Every row gives one point. The last column is the point's height on a tilted bowl or saddle (a function of degree 2), plus a little noise. Count its main directions that bend up, bend down and stay straight.
In the rows, zero is written as 128.

Points, 16 rows:
[[102  93  73 131]
 [ 82 190  71 225]
 [ 87 216 154 208]
 [188 165  28 145]
 [182  53  82 133]
 [ 56 139 163 185]
 [113 104 126 149]
 [136 149 140 163]
 [168 107 129 153]
 [203 119 152 152]
 [127  84 108 134]
 [147 113  95 151]
 [157 104  93 148]
 [201 200 151  95]
 [103 145 193 173]
 [ 94 169 119 193]]
Directions: 1 up, 1 down, 1 straight

Points, 27 rows:
[[ 91 148 157 194  92]
 [ 74 107 143 112 130]
 [133  68 175  83 153]
 [176 128 124 156 108]
 [ 39 104 146 144  92]
 [147 183 175 127 136]
 [141  96 146  93 147]
 [ 86  92 132   7 120]
 [131 205  98 138  78]
 [127  62 112 150 123]
 [188  68 119 130  98]
 [129 172  88 159  80]
 [191 202 116  53  69]
 [ 64 177 151 126  86]
 [122  87 166 111 148]
 [131 122 159 179 116]
 [134  81 105 132 125]
 [179 202  56  97   9]
 [128 112 185 142 133]
 [166 161  77 135  71]
 [103 159  45 145  30]
 [ 99 138  71  99  75]
 [233 237 154 153  96]
 [ 67 151 167  65 106]
 [112  95 166 120 144]
 [101 122 143 128 134]
 [122 103  77 210  62]]
Directions: 0 up, 3 down, 1 straight

Points:
[[144 177 104 120 112]
 [161 145 149 122 109]
 [ 37 124 119  94  78]
 [114 133  46 141  93]
 [ 47 101  87 115  40]
 [136 123 131 211 115]
 [160 101 158 128  96]
 [110 121 187 105 112]
 [103 126 145 145  94]
 [121 134 139  65 123]
 [168 100 147  64 100]
 [110 125 208 127  99]
 [ 69 125 126 109  89]
 [ 73 195  97  94  99]
 [169 216 110  55  90]
 [183 103 113 137 119]
 [128 110 145  93 107]
 [131 161  54 104  90]
 [151  59 141  96  89]
 [ 32 113 167 163  27]
 [176  63 150   7  99]
 [185 165 176  72 102]
 [ 53 160 148 185  58]
 [167  62 181 161  64]
 [ 67 152  72  83  70]]
Directions: 1 up, 2 down, 1 straight

Points (26 x 5):
[[ 57 105 113 133 123]
 [ 72 135  59 168  93]
 [150  95 169 147 112]
 [ 74 114  79 150 119]
 [152 109  94 131 126]
 [ 80  43 123 140 118]
 [ 82 158 149 148  84]
 [180 103 164 102 109]
 [ 92  49 216 133  69]
 [181 149 153 170  69]
 [177 164 103 152  74]
 [ 69  99 120 187  89]
 [181  55 155  54  93]
 [203  85 206 132  77]
 [163  52 154  84 115]
 [171 169 142 114  82]
 [165  98 145  99 124]
 [ 60 161 209 153  19]
 [ 92  16  75 136 104]
 [122 140  72 199  64]
 [180 149 161 166  70]
 [130  67  99 131 135]
 [131 157 205 163  46]
 [110  60 134 113 135]
 [119 104  48 165 102]
 [ 78 135 102 161 104]]
Directions: 0 up, 4 down, 0 straight

Points (48 x 7):
[[139 128 100  87 146  57 186]
 [ 98 146  56  53 107 108 138]
 [153 170  40 147 126 177  71]
 [202 170 126 173  68  97 216]
 [186 144 141 179 112 136 140]
 [ 99 177 126 143  73 166 121]
 [ 97 121 149 167 193 126  79]
 [ 86 149  81 208 107 121  55]
 [163 127 140  95 121 160 140]
 [125  92 116 180  62 170 142]
 [ 74  96 115 174 116 128  99]
 [ 82 151 156 123 141  64 155]
 [118  79  62 155  90  89 156]
 [103 149  77 148  56 194  99]
 [ 99  96 110  46 152 189 129]
 [161 133  91 164 159 135  97]
 [154  83 192  67 179 142  86]
 [ 99 187 193  70 115 154 135]
 [ 92 115 128  55   8  39 195]
 [151 141  50 116 179 135  90]
 [ 57 177 112  48 141 147 139]
 [197 142 128 107 176 128 105]
 [156 122 156 142  92 129 165]
 [168 113 189  50  89 150 119]
 [149 133 139  55  62 124 176]
 [ 89 194 193  73 125 146 136]
 [ 97 115 160 164 142 129 103]
 [117 166 141 213 150 203  32]
 [109 178 209 123 173 127 105]
 [129 162  85 135 189 155  86]
 [147  80 157  95  49 195 124]
 [128 151 116  89 150  91 170]
 [209 164  35  72 219 154  14]
 [142 138 170 149 183 129  92]
 [143  75 162 116 140 110 138]
 [149  88 188 110 149 112 119]
 [ 96 118 164 198 153 145  57]
 [125 119 128  89 102  89 187]
 [  7 110  49  62 117 153  67]
 [ 65 140  98 194 120 132  51]
 [178 132 236 109 158 135  61]
 [128 139  46 125 124 113 119]
 [204 137 162 159 115 108 153]
 [109 150 238 112 175  65 112]
 [118 140 180 142 101 109 148]
 [108 104 104 174 110 139 118]
 [ 93 196  87 108 150 147 108]
 [155 117  44  55 136 138 118]]
Directions: 1 up, 3 down, 2 straight

Points:
[[173 121 144 143 122 121 102]
 [104 116 139  53 119 109  77]
 [104  90 141 115 129 126 108]
 [156 102 130 124  30 151  84]
 [178 152 106  82 167 113  88]
 [108 114  77 169 122 125 142]
 [168  73  81 187 137 140 161]
 [186 158 110 119 147  97  99]
 [171 155 162  79  99 104  69]
 [157 173 123 190 140 129 116]
 [164 151  92  96 145 103 124]
 [ 97 172 178 148 125 132 107]
 [108 103  97 128  86 113 112]
 [168  49 114 109 108 142 149]
 [137 114 191 127 201 163  30]
 [122  71 108 117 127 115 121]
 [148 107 117 105 152  55  82]
 [123  65  69 106 159 123 126]
 [219 152 125 161 144 132  75]
 [172  66 141 131 144 168 145]
 [ 91  75 153 148 178 120 104]
 [190 130 172 102 186  87  10]
 [116 152 161 121 142  90  97]
 [ 70 145 151 187 126 147 136]
 [169 148 180  99 147 188  10]
 [146 174 184  85 111 161  29]
 [147 153  68 133 156 169 157]
 [122  83  88 122 182 174 134]
 [129 111  99 107 114 172 128]
 [119  71 100  57  98 136  89]
 [121 110  94 110 140  99 122]
 [142  78 129 136 154  93 105]
 [149 185 186 158 104 108  66]
 [140 107 168 154 103 134 105]
 [109  80 131 136 160 105 109]
 [178  72 145 136 174 119 109]
 [127 123 164 164 173  84  75]
 [ 93 156 147 147 127 112 126]
 [141 206 109 162 138 126 147]
 [126  85 157 140 126 163 125]
 [104 182 147 110  48  85 115]
 [ 70 118 101 165  92 122 116]
 [112 116 111 154 141 129 136]
 [168 108 141 168  90 135 111]
 [127 153  95  85 191 118  98]
 [135 120 128  78  88 249  22]
 [120 168  81 156  86 120 152]
 [148 140 123 102 101 137 115]
 [134  91 139 153 113 100 106]]
Directions: 1 up, 3 down, 2 straight

Points (39 x 7):
[[133 106 128 180  65 125 128]
 [231 171 105  93 136 149  97]
 [157  61 167 105  79 143 107]
 [139 116 152 136  88  63  94]
 [156 150 136 190 152 127 164]
 [ 74 172 121 159 160 162 147]
 [158  61  63  88 131 142 124]
 [113 139 169  96 156 179  82]
 [164 144  85 170  13  70  15]
 [ 35 108 148 158 180 156  91]
 [109 122 138 153  88 185 110]
 [143 108 174  30  95 107 108]
 [ 39 149 134  86  54 103  60]
 [120 200 126 196 123 150 156]
 [ 85 157  78 205 155 143 230]
 [ 87 145  58 118  79 102 126]
 [110 203 202  80 171 130  73]
 [ 70 125 130 179 144 143 147]
 [108  99 144  74 151 191  79]
 [127 105 131 155  50  45  61]
 [166  48 171 155  89 128 118]
 [154 163 115 100 123  81 103]
 [ 87 130 156 170  63  66  79]
 [216 127  56 196 121 159 189]
 [114 136  61 187  21 213 135]
 [127 144 164  41 122 116 100]
 [ 98 114 114 146  53 105 108]
 [145 115  67  81  67 138  99]
 [ 55  82 115 113  89  72 108]
 [161 101 120 120 157 214  84]
 [224 122 106  81 133  64  72]
 [142  82 129 135  78  58  93]
 [163  27 153 201 144 124 121]
 [139 188  17 124  92 111 152]
 [176 121  99 132  75 164 104]
 [105  88 142 124 119 116 128]
 [ 94  64 110 126 199  56 115]
 [137 178 163  84 108 137  83]
 [ 96 159  65 171 144 175 220]]
Directions: 1 up, 3 down, 2 straight

Points (72 x 9):
[[159 129 123 118 162 161 110 101 147]
 [192 138 141 138  92 162  66 141 136]
 [  7 148 146  80 151 123 192 222   7]
 [207  90 206 138  44  64 130 132  59]
 [128 132 120 176 143 168  95  54 139]
 [ 97 143 176 131 151 120 129 137 117]
 [139 133  71 113 179 102 101 110 114]
 [110  93 196 103 121 109 108 218  79]
 [172 164 115 132 108 130 184 174  96]
 [121 197 109  86 140 152 151 121 110]
 [110 109 165 145  21 148  77  97 133]
 [138 131  88 101 165 151 185 158  95]
 [119 143  54 149 179 141  69 177  85]
 [189 128 106 169 168 133 179  57 101]
 [196 112 199 119  46 172 140 136  88]
 [180  55 135  52 136 164 112 115 108]
 [ 94 130 176 115  98 131  72 131 121]
 [152  97 179 105  83 137 100  54 139]
 [198 121 100 123 114 139 160 129  90]
 [147 126  97 142 184 207 141  94 120]
 [ 29 106 142 173 117 131 237 127  73]
 [174 148 189 194 123 189 135 147 130]
 [167  65 141 174 164 120 140 154 106]
 [144 107 164 114 136 185 245 182  39]
 [112 116 111  63 151  79 181 245  22]
 [ 99 123  71 190  54 124 114 141 118]
 [133 127  79 115 141 122 120 145 103]
 [136 137 132 110 201 101  77 132 141]
 [113  78 158 135  62 139  76 130 138]
 [144 116  89 203 129 152 158 116 104]
 [ 84 169 138  80 234  74 144 192  74]
 [ 80 112  84 165 179 131 101  82 111]
 [120 190 175 154 137  67 132  75  96]
 [ 81 134 125 155  91 102 146 169 112]
 [145 103  52 120 135 136  73 176  74]
 [127 100 115 136 108 126 186 168 100]
 [118 105 131  96 147 176  83 132 134]
 [192 138 142  64 124  35 115 131  46]
 [120 106 125 123  90 144  73 136 127]
 [138 118 126 149 117 129  78 114 139]
 [175 101 100 192  79 153 141  79 104]
 [134 117  39 164  79 127  89 142  86]
 [ 72 164 132 107 152 114 111 121 107]
 [110 178  96 164 135 164 173  72 109]
 [133 119 134 118 152 134 180 118 114]
 [120 130 121 139 150 106  83 128 126]
 [ 75 134 116 183  81 212 106  87  94]
 [146 143  89 119 149 169 101 172 103]
 [128 189 127 224 104  80 164 115  99]
 [183  82  71  78 129 120 113  70 105]
 [172 147 124  96 156 156 160  66 136]
 [153  62  92  94 103 168  93 140  98]
 [124 111 107  71 122 109 172  92 119]
 [ 97 181 138 155 172 143 203 141 107]
 [113 100 105 181 134 182 145 170 102]
 [127 124 129 128 114 112 116 133 120]
 [120 157 183  89 160  76 151 139  93]
 [145 164  74 160 165 197 139 152  93]
 [180  79 150 140 216 114 145 141 111]
 [ 91 111 154  78 110  68 161  95  98]
 [112 150 102 100  49  68 157 119 103]
 [121 234 107 194 187 155  95 135 103]
 [174 130 138 117 198 179  99 162 154]
 [146 190 138 143 151 156  90  83 137]
 [181 145 224 113 161  38 160 147  45]
 [111  91 126 134 107 183 100 201 107]
 [128  74 197 123 138  52 173 146  48]
 [170 103  83 112 209 129 177 147  90]
 [128 130 129 194 142 102 154 125 114]
 [153  47 206  95 195  75 177 130  41]
 [135  86 127 137 129 104  97 118 125]
 [102 143 139  79 181 104  63  70 151]]
Directions: 2 up, 5 down, 1 straight

Points:
[[120  98 202 131  52  73  85  75 226]
 [185 110 155  92  51 160 109 129 146]
 [118  62 142 113 161 195 156 107 160]
 [117 127 125 156 145 145  90 140 149]
 [180 138  82 166 125 170 212 109 105]
 [157 142 138 108 121 151  96 187  98]
 [ 90  78  96 122  98 106  69 155 136]
 [166 204  99 151 147 153 149  73 126]
 [134 146 102 162  77 181 214  88 145]
 [231 119  58  90 118 181 143 166 171]
 [108 178  61  60 177 138 191 155 132]
 [139 132  68  93 121 168 111 144 141]
 [153 117 156  53 118 172 135  81 111]
 [125 114 185  82 148 138 159 185 117]
 [ 84 128  94 150 148 149 137 171 166]
 [162 135 128 163 144 220 218 139  57]
 [148 109  73  88 112 126 196 204 171]
 [172 114 138  45  64 107 143 117 141]
 [ 97 135  97  84 133 173 142 142 129]
 [102 127 176 116  31  92  92 137 130]
 [142 110 135 136 147 142  96 126 141]
 [110 191 146  92  46  96 213 106 194]
 [106 112 141 165  47 195 168  33 219]
 [150  98 127 177 138 186 215  30  62]
 [ 76 170 164 172  34  55 136 124 227]
 [142 104  80 136 115 221 150 124 142]
 [130 138 166 107 168 106 186 163 141]
 [116 121 137 128 149 137 100 126 139]
 [152  74  88  56 117 132 202  96 183]
 [121 108 101 155  44 136 148 137 151]
 [133 194 170 152 118  47  78  87 193]
 [ 75 103 148  94 185  30 144 177 201]
 [153 125 189 124 151 187 180  92  87]
 [179  72 164 134 130 149 135 121 136]
 [108 128 180  76 167 118  72 151 111]
 [ 94  92 145 101 199 130 134 164 178]
 [140  66 115  19 155 201  88 116 201]
 [ 51 127 113  79 170 178  97  40 208]
 [ 54 108 119 199 139 147 121 162 185]
 [131 149 145  48  87 117 144 120  91]
 [106  82  90 181 105 139 141 128 160]
 [107 134 142  99  83 118 183 116 153]
 [171  65 197 113 158 145 102 136 178]
 [146  98 183 112 157 213  99 122 160]
 [132  27 139 109 162 179 124 156 196]
 [130  97 201  86 123 146 108 128 147]
 [100 124 165 146 206 147  85 120 189]
 [179 192 170 121 117 171  57 158 145]
 [176  90 132 116 110 110  57 135 165]
 [131 107  81  67  50 165 210 149 177]
 [126 155 162  98 107  88  97  96 126]
 [121  88 122 152 203 202  68 141 217]
 [186 127 183  63 115 134  91 163 111]
 [166 173 146 128 249 198 190 158 106]
 [122 146 166 123 138  64 134 100 154]
 [159  95  95 179 140 124 137 222 148]
 [121 202 155  87 121 130 159 133  84]
 [199 125 132  96 207  98 163 135 133]
 [109 131 104 104 131 145 120  89 143]
 [139 151 150 155 136 114  58 166 143]
 [135 153 124 111 152 192 121 120 115]
 [ 78 122 146 122 177 134 149 122 168]
 [ 70 155 159 126  93  54 142  61 223]
 [164 168 114 178 174 170 194 144 120]
 [161 146  86 129 150  81  94 126 156]
 [109 129 121 131 119 137 136 107 145]
 [195 136  86 127 172 109 106 162 172]
 [136 146 117 131  88 142 107 103 148]
 [142 179 173 237 132 136 125 111 202]
 [103 177 135  61  86 206 116 152  82]
 [ 79 119 163 105 169  90  67 114 149]
 [157  47  86 184 113 119 193 143 152]
 [108 163 106 149  86 113 115 128 158]]
Directions: 5 up, 2 down, 1 straight

Points:
[[188  83 163 131 144 166 107 187  55]
 [118 139  97 124 130 150 135 168 142]
 [162 113 125 160  92 142 106 112 107]
 [158 176 150 129 130 125 132 104  97]
 [142 163 153 101 139  36  95 181  94]
 [124 133 116 196 114  76 131 217  32]
 [ 94 125 117  92 146 158 189 174 101]
 [188 122  73 142 136 118 123 138 105]
 [185 141 140 157  90 156 104 170  72]
 [107 119 192 122 122 136 144 110 100]
 [ 91 151  93  98 144 118 225 146 128]
 [116  93  86 104  92 159 131 120 149]
 [ 91 179 117  79 145 169 116 160 153]
 [106 156  98 190 108 189 137 138 149]
 [ 81 150 103  83 137 121 161 206 126]
 [137 158 190  82 108 144  56  82  45]
 [207 137 189 163  71 121 110 118  12]
 [131 170 167 100 158 158 138  66  75]
 [ 70 123 144 121 101 169 101 116 140]
 [ 77 133  72 137 149 116  87 110 150]
 [149 150 187  75 191 168 133 193  53]
 [160 150 140 154  76 159 117 141  88]
 [167 137 137 108 142 211 106 188  85]
 [147 156 168 139 112 214 121 139  78]
 [130 105 154 212 165 116 104 132 126]
 [128  65 190  69 124 129 162 146  99]
 [ 79 155 109 147  75  72 132 116  69]
 [116 129 104 156 161 117 121 128 135]
 [ 56 110 154 154 138 150 169 153 115]
 [ 78  81 184  97 105 104 128  85 109]
 [177 128 155 186 151  72 146 152  79]
 [ 77  82 148 149 142 140 106 140 146]
 [115 139 193 166 105 223 114 215  19]
 [162  72  93 158 145  65 161 100  67]
 [ 92 171 124 148  97 127 134 136 119]
 [152 201 184  86 193 189 120 120  63]
 [124 130 102 180 139 116  85 170 109]
 [127 175 119 123 151  90 135  63  99]
 [ 63 176 103 100 143 157  93 122 173]
 [ 76 111 159 109  84 171  65  74 145]
 [  7  80 172 190 135 121  65 132 177]
 [187 180 134 148 131 131 127 144  97]
 [163  74  56 130 173  89  61 116  74]
 [175 120 175  52 162 125 120 165  81]
 [127 122 187 216 186 155 195 110 118]
 [141  57 110  94 111 134 158 190  89]
 [ 70 154 153 123 106 141  87 136 113]
 [151 163 116 149 129 140 112 141 129]
 [109 131 172 139  80 183 162 141  68]
 [159 103 135 103  86  66 161  71  99]
 [142 132 120 150 173 126 121  94 125]
 [155  64 198 102 121  99 101  79 129]
 [148  69 128 159 195  92 117 184  82]
 [140 107 115 141  89 178 165 112 103]
 [111  87 157 103 120  85 131  66 109]
 [198 123 133 212 185  98 175 109  48]
 [106  55 182 150 152 103  77 151 134]
 [104 117 172 167  86 185 136 110 102]
 [ 98 115 168 144  98 193  68 128 147]
 [ 72 181 100 106  86 190 166 189 149]
 [114 117 163 154 108 151 124 135 109]]
Directions: 3 up, 5 down, 0 straight

Points, 66 rows:
[[ 85 129 108 122 138 130  98 151 102]
 [165 101 150 144 109  98 184 165 123]
 [207 120 114 147  95 195 148 107 203]
 [ 96 103 145 160  40  91 216 129 108]
 [169  93 128  97 197 165  85 217  61]
 [171  99 111 187 152 131 134  97 157]
 [202  88  95 137 167 125 160 139 136]
 [ 77 176 135  65 126 144  29 115  85]
 [186 140  87  85 111 146 105  24 144]
 [171 135 223  83 108 163 101  62  94]
 [ 35 117  70  64 132 122 155 196  61]
 [149 205 171  66 138 110 104 111  72]
 [147  44 159 143 150 133 110 100 135]
 [160  97 115 182 107  82 108 174  80]
 [120 158 244  81  49 188 105 195  17]
 [ 74  85 126 144 181 164 206 130 121]
 [ 65 137 125 165 148 140 210  67 132]
 [162 183 118 168  95 159 119 162 111]
 [ 76 101 103  87 168 102 104 150 100]
 [134 150  87 110 108 146 104 148 109]
 [149 152 114 110 129 141  77 105 122]
 [211 123 100 138 144 141 114  61 178]
 [112 129 110 126 125 130  34 107 116]
 [144 188 249 137 233  92  68 150  43]
 [218 134  69 176 126 155 153  86 219]
 [142 159  14 100 106 118 186 129 131]
 [133 146 214 161  91  39 136 117  89]
 [145 173  82 124  82 146  87 102 130]
 [ 83 139 215  93 143  66  41  95 102]
 [165 112  66 154 163 194 104 113 157]
 [135 100 150 206  47 125  89  87 135]
 [144  91 153 116 160 162 166  57 145]
 [176 127 162 124  54 162 134  84 163]
 [200 117  97 158 132  65 106 174  93]
 [150 105  31 118 119  47 151 154  86]
 [209 192 158 205 106  95  56 114 105]
 [117 110 164  91 131 111 136 154 104]
 [141 140 191 163 129 143 128 123 118]
 [116 148 148  74  87 122 155 138  94]
 [126  88  99 123 150 137 122 138 118]
 [172 138 120 171 136 176 173 182 125]
 [ 77  28 142 186 105  72 218 184   7]
 [136 103 154 126 244 177 120 172  82]
 [123  44  99  93  80  49 119  54  91]
 [118 151 104  67 128 131  89 126  99]
 [216 103 112 146  96 130  81  63 198]
 [ 72  73 136  83  97 149  46 141  80]
 [200 119 110 156 131 173 126 175 131]
 [156  89 110 143 163  93 167 112 126]
 [158 222 122 158  65 152 172 147 116]
 [184 108 192 154  41 112  96  81 160]
 [143 184  98  97 183  90 133 132 101]
 [ 91 110 156 146 121 155 119  71 130]
 [210 193 170 146 126 172 112 155  92]
 [168 125 132  64 143 138 109 191  76]
 [178 119 130 155 150  96 120 170 100]
 [159 164 115 125 185 162 116 217  58]
 [114 161  92 145 188 165 145 172  96]
 [109 115 142 125 160 124  57 104 118]
 [106  40 130 138 149 137  88 191  62]
 [163 186 107  86 162  92 124 141  98]
 [127 150 192 118 148 203 119 147  90]
 [115 157 110 132  36  37 237 122 115]
 [105  68 146 130 195 213  96 126 124]
 [202 211 116 106  35  56  71  55 127]
 [151 127  49  75 142 138 101  95 121]]
Directions: 1 up, 4 down, 3 straight

Points, 61 rows:
[[ 98  69 103  64  40  92 147 174  81]
 [182 199  82 116 111 106 123  94  93]
 [ 76  75 168  73 213 215 124 102  62]
 [113 101 128 183 158 136  99 145 150]
 [ 68 133 119 107 106 151 146 163 126]
 [163 127  69 172 151 158  73 153 186]
 [125 167 196 120 157 162  98  99  81]
 [150 156 187 183  83 112 119  85  53]
 [ 87 144 151  86 102 129 209  95  91]
 [109 136 141 101 147 147 166 117 119]
 [ 98 216 154 117 108 163 136 101  86]
 [153 105 136 152 120 163 163  87 104]
 [144 126 152 108 130 151  76 143 108]
 [107 129 147 181  79 152  70 155 108]
 [160 110 120 147 189 106 130 155 149]
 [116 146 206 120 155 117 197  89  73]
 [ 91 160 210  86 133 214 154 207 109]
 [109 151 169 142 121  89 151 153 122]
 [120 166  92 102 109 161 130  93 115]
 [105 121 117 188  80 154  83 208 120]
 [176 234 161 120 163  60 180 102   7]
 [116 137  71 130 175  89 130 125 134]
 [201 165 174 148 211 115 119 172 101]
 [164 121 146 128 165 106 139 160 133]
 [142  76  71 186 127 161 167  92 126]
 [ 88 174 100 185 126  74  96 167 113]
 [ 97  86 185  45 164  77 136 136  84]
 [ 89 115 191  89 108 127 175  89  88]
 [119 166 222 175 190 168  69 136  67]
 [134 116 132  85 125  77 105 154 106]
 [175 135 159 101 102 128 141  77  66]
 [ 97 151 165 199 112 101 101  68  61]
 [176 112 110 142 100 116 236 159 107]
 [159 167 175 130 220  85 172  99  58]
 [160 149 119 140 153  88  88 144 130]
 [ 69 124 168 110 143 147 134  90  97]
 [155  98 147 148 175 117  59  75 108]
 [154  70 162 103  81 123  44 150  50]
 [127 131 139  99 128 161  89 113 112]
 [102 139 102 180 114 182 194 163 120]
 [200 170 143 169  94 158 143 121  90]
 [168  98 166  67  50 201  98 137  12]
 [ 79 103  80  55 169  94 150 157 102]
 [169 129  97 119  95 177 132  75 101]
 [129 160 104 121  30 143 112 111  62]
 [164  37 118 117 108 212 166  93  56]
 [139 188 168 123 174  93 221 138  79]
 [169 103 172 122  83 148 125 105  72]
 [104 120 124 159 110  86 125 133 125]
 [113 161 126 136 107 118 115  98 106]
 [136 101  97 177 178 115 147 148 159]
 [197 168 100 174 144 207   7 136 174]
 [112  93 141 140  69 149 112 119  95]
 [155 177 182 154 104 191  96 190  88]
 [158 109 139 129  93 140  82 143 104]
 [118  71 133 140 178 138 130 173 141]
 [ 91 164 135 127 152 169 139 116 125]
 [ 93 164 137 146 110 117 144 148 122]
 [149 198 201 123 170  88 104 167  63]
 [144 126 139  98 130 154 108 189 115]
 [107  48  97 132 110 157 109 144 112]]
Directions: 1 up, 6 down, 1 straight

Points:
[[155  89 179 171 169 146 138 178 198]
 [168 121 174 196 171 106 212  52 216]
 [131 141 141 130 156 157 106 139 133]
 [162 123 142  68 121  53 115 150 159]
 [112  65 107 114 157 122 138 145 168]
 [106 100 101 113 107 177  95 209 192]
 [131 159 108  66 115 101  85 180 146]
 [ 90 100 185 132  28 123 175 105 221]
 [ 94 143 162 119  96  96 193 149 184]
 [135 121  91 120 178 110 113 213 180]
 [ 96  83 105 121 170 168 127 145 170]
 [165 135  76 120 138 100 184 133 156]
 [117  71 173  81 105 156 134 131 182]
 [162 134 171 134  74 111 125 100 145]
 [ 88 172 152  99 130 189  85  96 156]
 [ 60 160 127 142 155 157 156 118 170]
 [128 119 187  91 187 137 178 132 195]
 [160 151 190  92 123  95 172 191 206]
 [145 110 158 113  61 147 141 164 178]
 [133 149 142 122 165 123  80 249 207]
 [177  64 113 152 137 170  96 141 177]
 [162 127 115 140 153 133  89 100 124]
 [184 151 100  34 130  88  98 177 179]
 [122 149 144 113  66 132 162 116 155]
 [103 116 174  95 170 107  84 144 157]
 [138  80  99 135  99 142 131 103 148]
 [ 95 131 148 205 129 138 120 112 160]
 [140 190 189 174 171 144 152 131 179]
 [157 120 113 159  70  79 130 152 151]
 [134 169 118 142  59 126 126 137 145]
 [150  99 141  57 144 137  74  77 159]
 [109 156 103 104  71 148 137 132 147]
 [121 161 129  96 120  96 152 100 133]
 [199  93 160 157 143  91 132 140 170]
 [136 175 132 107 156 123 124 159 139]
 [168 106 131 115  77 150  81 117 149]
 [ 82 155 182 140 158 155  23 197 207]
 [112  93  28  97 147 104 121 149 173]
 [142  88 114  90 144 160  86 108 147]
 [109 115 107 196 132 213 126  74 193]
 [163  96  56 134 138 139 116 124 150]
 [114 134 124 157  98 140 126 136 139]
 [207 137 110 136 148 114 135  96 145]
 [147 142 195 138 152 152 129 112 151]
 [103 132 105 123 143 105 157 111 137]
 [124 141 161 142  98 124 121 118 132]
 [109 123 105 141 144 156  59  89 141]
 [133 118 177 112 102 115  80 121 139]
 [123 167 129  98 137 142 146 153 142]
 [106  94 112 140 137 169 156 113 158]
 [ 53 155 136  98  76 127 151 131 176]
 [107  98  56 163 129 135 126 108 158]
 [118 124 170  41  75 113 112 144 172]
 [ 75  62 123 158 168 188 140 122 205]
 [ 79  94  53 115 105 135 147 117 173]
 [ 94 125 105 215 146 146 111 141 175]
 [122  71 142 128  90 120 103 220 208]
 [ 83 106 142 138 147 142 149 112 152]
 [107 123 127 103  60 162  95 106 153]
 [145  80 106 111 129  95 103 188 167]
 [161 214  86 167 150  67 121 143 164]
 [125 131 114  97 168 100  77 162 143]]
Directions: 8 up, 0 down, 0 straight
